Each row of a before or after table is a point. One or more steps were done to the points. Then noise was added and the rows were shuffled. The steps act on columns, c1 being the first. What was done? A step turns or swaps two columns, mirrors them in a line or flattens them onto one, adds a multiple of one to another, or multiplies or shifts one. Angles are multiples of 10 degrees, from the lower column toward the higher: turns from -170 to 170, lines from 10 to 170 but not 90. Use the fewest steps. Two steps may share a column if one is a turn and the other turns, adds or multiplies; they go together, in the order done. Otherwise the lowest column goes first.

Before:
[[  0 -20]
 [ 60   3]
 [  3  13]
 [  9 -15]
 [ -8  17]
 [ 58  11]
 [ -2  12]
 [ -7  17]
 [ -6  15]
 [ -6   4]
 [ -1   2]
 [ -6  21]
 [ -2   2]]
After, 13 rows:
[[  4 -19]
 [ -7   5]
 [  6 -19]
 [  3 -17]
 [ -4  15]
 [ -5  15]
 [ -9  21]
 [ -4   9]
 [  0   2]
 [ -6  18]
 [ -3  13]
 [ -3   5]
 [  5  -8]]
Steps: flatten c1 and c2 onto the line at 110 degrees

Before:
[[-11 -10  -2]
 [-19   7  -8]
 [ 24  28  12]
 [  2  12 -13]
 [  6   4   9]
 [  4  -5   3]
 [-20   4 -15]
 [ -3 -13  12]
 [ 21  11  24]
 [ 17  16  16]
 [ 13  23  25]
 [ 13   6  14]
 [ 26  21  16]
 [ 19  17  18]]
After, 14 rows:
[[  4  12   5]
 [ 12   4  15]
 [ -6 -13  -7]
 [ 48  28  54]
 [ 34  16  40]
 [-22 -10 -17]
 [ 26  23  59]
 [ 52  21  48]
 [  8  -5  -5]
 [ 26   6  23]
 [-37   7   3]
 [ 39  17  43]
 [-40   4  -9]
 [ 42  11  40]]
Steps: multiply c1 by 2; add 1.5 times c2 to c3

Before:
[[  0  18   4 -11 -12   1]
 [  4 -11  -2 -10   9  10]
 [  9 -12 -26  14 -14  -4]
 [ 10 -10 -12   8  -5  29]
 [  3 -10   6  -8  15  10]
 [-28  12   2  10  20  -7]
 [  4 -10   8  12  18  10]
 [  2  -7   3  -7  17   7]
 [-24  24   0 -28 -25  -7]
 [-15  -4 -11 -22  -5   5]
 [-12  -7   8  16 -60   4]]
After, 11 rows:
[[-14  28   2  12  20  -8]
 [ -3  35  -1 -37 -25  -6]
 [ -4 -12  -2 -12   8  10]
 [ 12  13   3 -16 -12   0]
 [ -5  -9   6 -11  13  11]
 [ -4 -11   9  16  17  10]
 [-14   3   7  20 -59   5]
 [  2 -14 -13  11  -7  29]
 [ -1 -15 -27  20 -14  -5]
 [ -5  -8   3  -8  17   8]
 [-13   7 -11 -29  -5   4]]
Steps: turn c1 and c2 by -40 degrees; multiply c4 by 1.3

Before:
[[ 11  57  14   8 -24 -14 -19  -2   2]
 [ 35   8 -22 -45 -24  -3  -1 -20 -60]
 [ -7  39 -31  15   7 -11   9  -5  -5]
 [ -7  -7 -22  -1  -9   7 -19 -25  15]
 [  0   2   3  21   8  -3  -4 -34 -16]
 [ 18 -14 -20  -9 -17 -41   4 -53  16]
 [ 24 -21  42  20 -22   9  55  34   8]
 [ 19  -3  12  16 -10  17  -3  12  -2]
 [ -4  14 -29   4 -20   3  12 -28  29]
 [ 16  15  14  19  -6 -28  15  20 -46]
 [ 38 -22   1 -20  16   8   6  10  18]
 [  5  19   7  18  -7  15  13 -15  12]
 [ 47   5 -24  15 -31  14  -1  36  38]
 [-11  15   6   2   6  -8 -40  21   2]]
After, 14 rows:
[[  7  24  12   7  16   9  13  -6  11]
 [ 16  12  14  -9 -12  15  -6  -7  -2]
 [ 34   7  -1 -29 -36  42  48 -22   7]
 [ -2  11  10   8  32 -28  12 -20  34]
 [  1  19  -4  -8  34   2  -4  10 -16]
 [-15  11 -11  14 -23   4 -38   4   1]
 [-10  -5   8  -4  28 -19 -19 -10  12]
 [ 35 -33   0  28  18 -24  -9 -26 -61]
 [  6  39 -16  46   4  13 -20 -24   1]
 [ 39 -28   6 -10  -9   4  -2  16  16]
 [ 22 -15 -34  -6  54 -25  -1 -15  14]
 [ 45  15  21  -3 -36 -20  -8 -29  38]
 [ 20  25 -28   3 -21   6  12  -4 -48]
 [ -4  30  -6  24   4 -32   8   7  -3]]
Steps: turn c1 and c7 by -10 degrees; mirror c2 and c4 in the line at 30 degrees; mirror c3 and c6 in the line at 50 degrees; turn c5 and c8 by 90 degrees

Before (9 x 12):
[[  6  25  15  37 -15   6 -23  32 -12 -13  -7   2]
 [ 20  15  -5  45 -28 -31 -19  16   2   8 -18 -16]
 [-15  -1 -23 -25   8   8  -9   7  15  19  16  10]
 [  1   6  14  28   1 -38 -31  60 -18 -17 -46  21]
 [-10 -27 -35  20  35  11   9  -7 -11  18  16  25]
 [ -3 -30  -5  -8  32   7  32 -15   6   9  25  -3]
 [-22  13 -41 -17 -18  23  19  -8  -3  -3  -7 -27]
 [ 23 -16   1  25 -31 -13 -24  31 -10 -19 -19  22]
 [-21 -34  -8  14  15  23  33  -4  20  35   5  24]]
After (9 x 12):
[[-38   6  15  36   0 -38 -30  46 -19 -17 -41  27]
 [  9 -18 -42 -15  25  23  14  -3  -3  -3 -10 -40]
 [ 23  20  -8  14   1  23  43  15  19  35   8  21]
 [ 28  18  -3 -13 -22   6  40   4   7  11  23  -4]
 [  8   4 -23 -27   4   9  -8  17  15  18  11   4]
 [ 27  22 -34  16 -20  11  18  12 -10  18  19  14]
 [-36  -6  -7  48   9 -34 -23  -9   1   8 -10 -17]
 [-31 -16  15  38   8   8 -30  15 -13 -13   0   7]
 [-48  24   1  28  11 -13 -16  -2 -11 -18 -14  24]]
Steps: turn c1 and c5 by -140 degrees; turn c1 and c8 by 40 degrees; mirror c2 and c7 in the line at 100 degrees; add 0.3 times c3 to c12; turn c4 and c11 by 10 degrees

Before:
[[-31  -1 -32  13  -9 -23  -5  38  47  -3 -15  16 -18  20  25  18  -7  -8]
 [ -3   6  -3  -7  18  24  13 -10 -18  10 -21  -1   7  -9 -19  10 -16 -14]
 [-22   0 -19  14  -5 -17 -16   5  60  -4   0  -4  -9   6  28  -2   1 -17]
 [  6   6  -6 -11   6  26  14   1 -11 -12   4   3 -17 -12  14   8 -10 -12]
 [  2  -1  13 -29   4  11  16   7  -7   9   0 -25 -14 -15  -9  27  -2 -13]
 [-19   6   4  -3 -10  21  -3  -2 -15  10   5  -2   0   5   2   7 -19  13]
 [-27  -8 -43  11 -11 -22   0   3  35  27  -3  10 -17  18  41   8  -1 -12]
 [-19   2 -10   6  10 -14 -30   5 -21  19  10  24  10  10  20  16 -32 -20]
 [-15  20 -10 -28   2   7  12 -10 -29 -11   0 -19  -4  -4 -10   2 -17 -13]
 [ 17  11   1 -17  -9   4   0 -13 -25  -4 -20  -8  -1  -9  -1  21 -13   1]]
After, 10 rows:
[[-20   7   2   1  -5  22  -3   0 -14  16  13   0   1   5   4   8 -19  14]
 [-32  -1 -30 -19 -31 -21  -4  38  46  -5 -36  15 -19  20  25  13  -6  -9]
 [-18   1 -12 -13   8 -15 -30   5 -22  30  -5  23  10   8  20  14 -32 -20]
 [  1  -1  11  17   9  11  18   7  -7  15   8 -25 -12 -14  -8  33  -3 -14]
 [-27  -7 -43 -13 -32 -24   0   3  35  43 -34   9 -18  19  41   4   0 -14]
 [-22   0 -18 -11 -16 -17 -17   5  58  -6 -13  -5 -10   7  26  -8   0 -19]
 [-15  19 -10  27  -5   4  14  -9 -30 -20  -9 -17  -5  -2  -9  12 -17 -14]
 [ 18  11   0   7 -17   5   1 -12 -25  -6 -11  -9  -2  -9  -2  27 -10   2]
 [ -3   5  -4   2   4  23  14 -11 -17  17 -31  -2   8  -9 -19  12 -15 -15]
 [  6   7  -6   9   5  26  16   0 -13 -20  -6   3 -17 -12  16   9 -12 -12]]
Steps: add 1 times c3 to c11; turn c5 and c11 by -30 degrees; mirror c4 and c16 in the line at 100 degrees; multiply c10 by 1.6
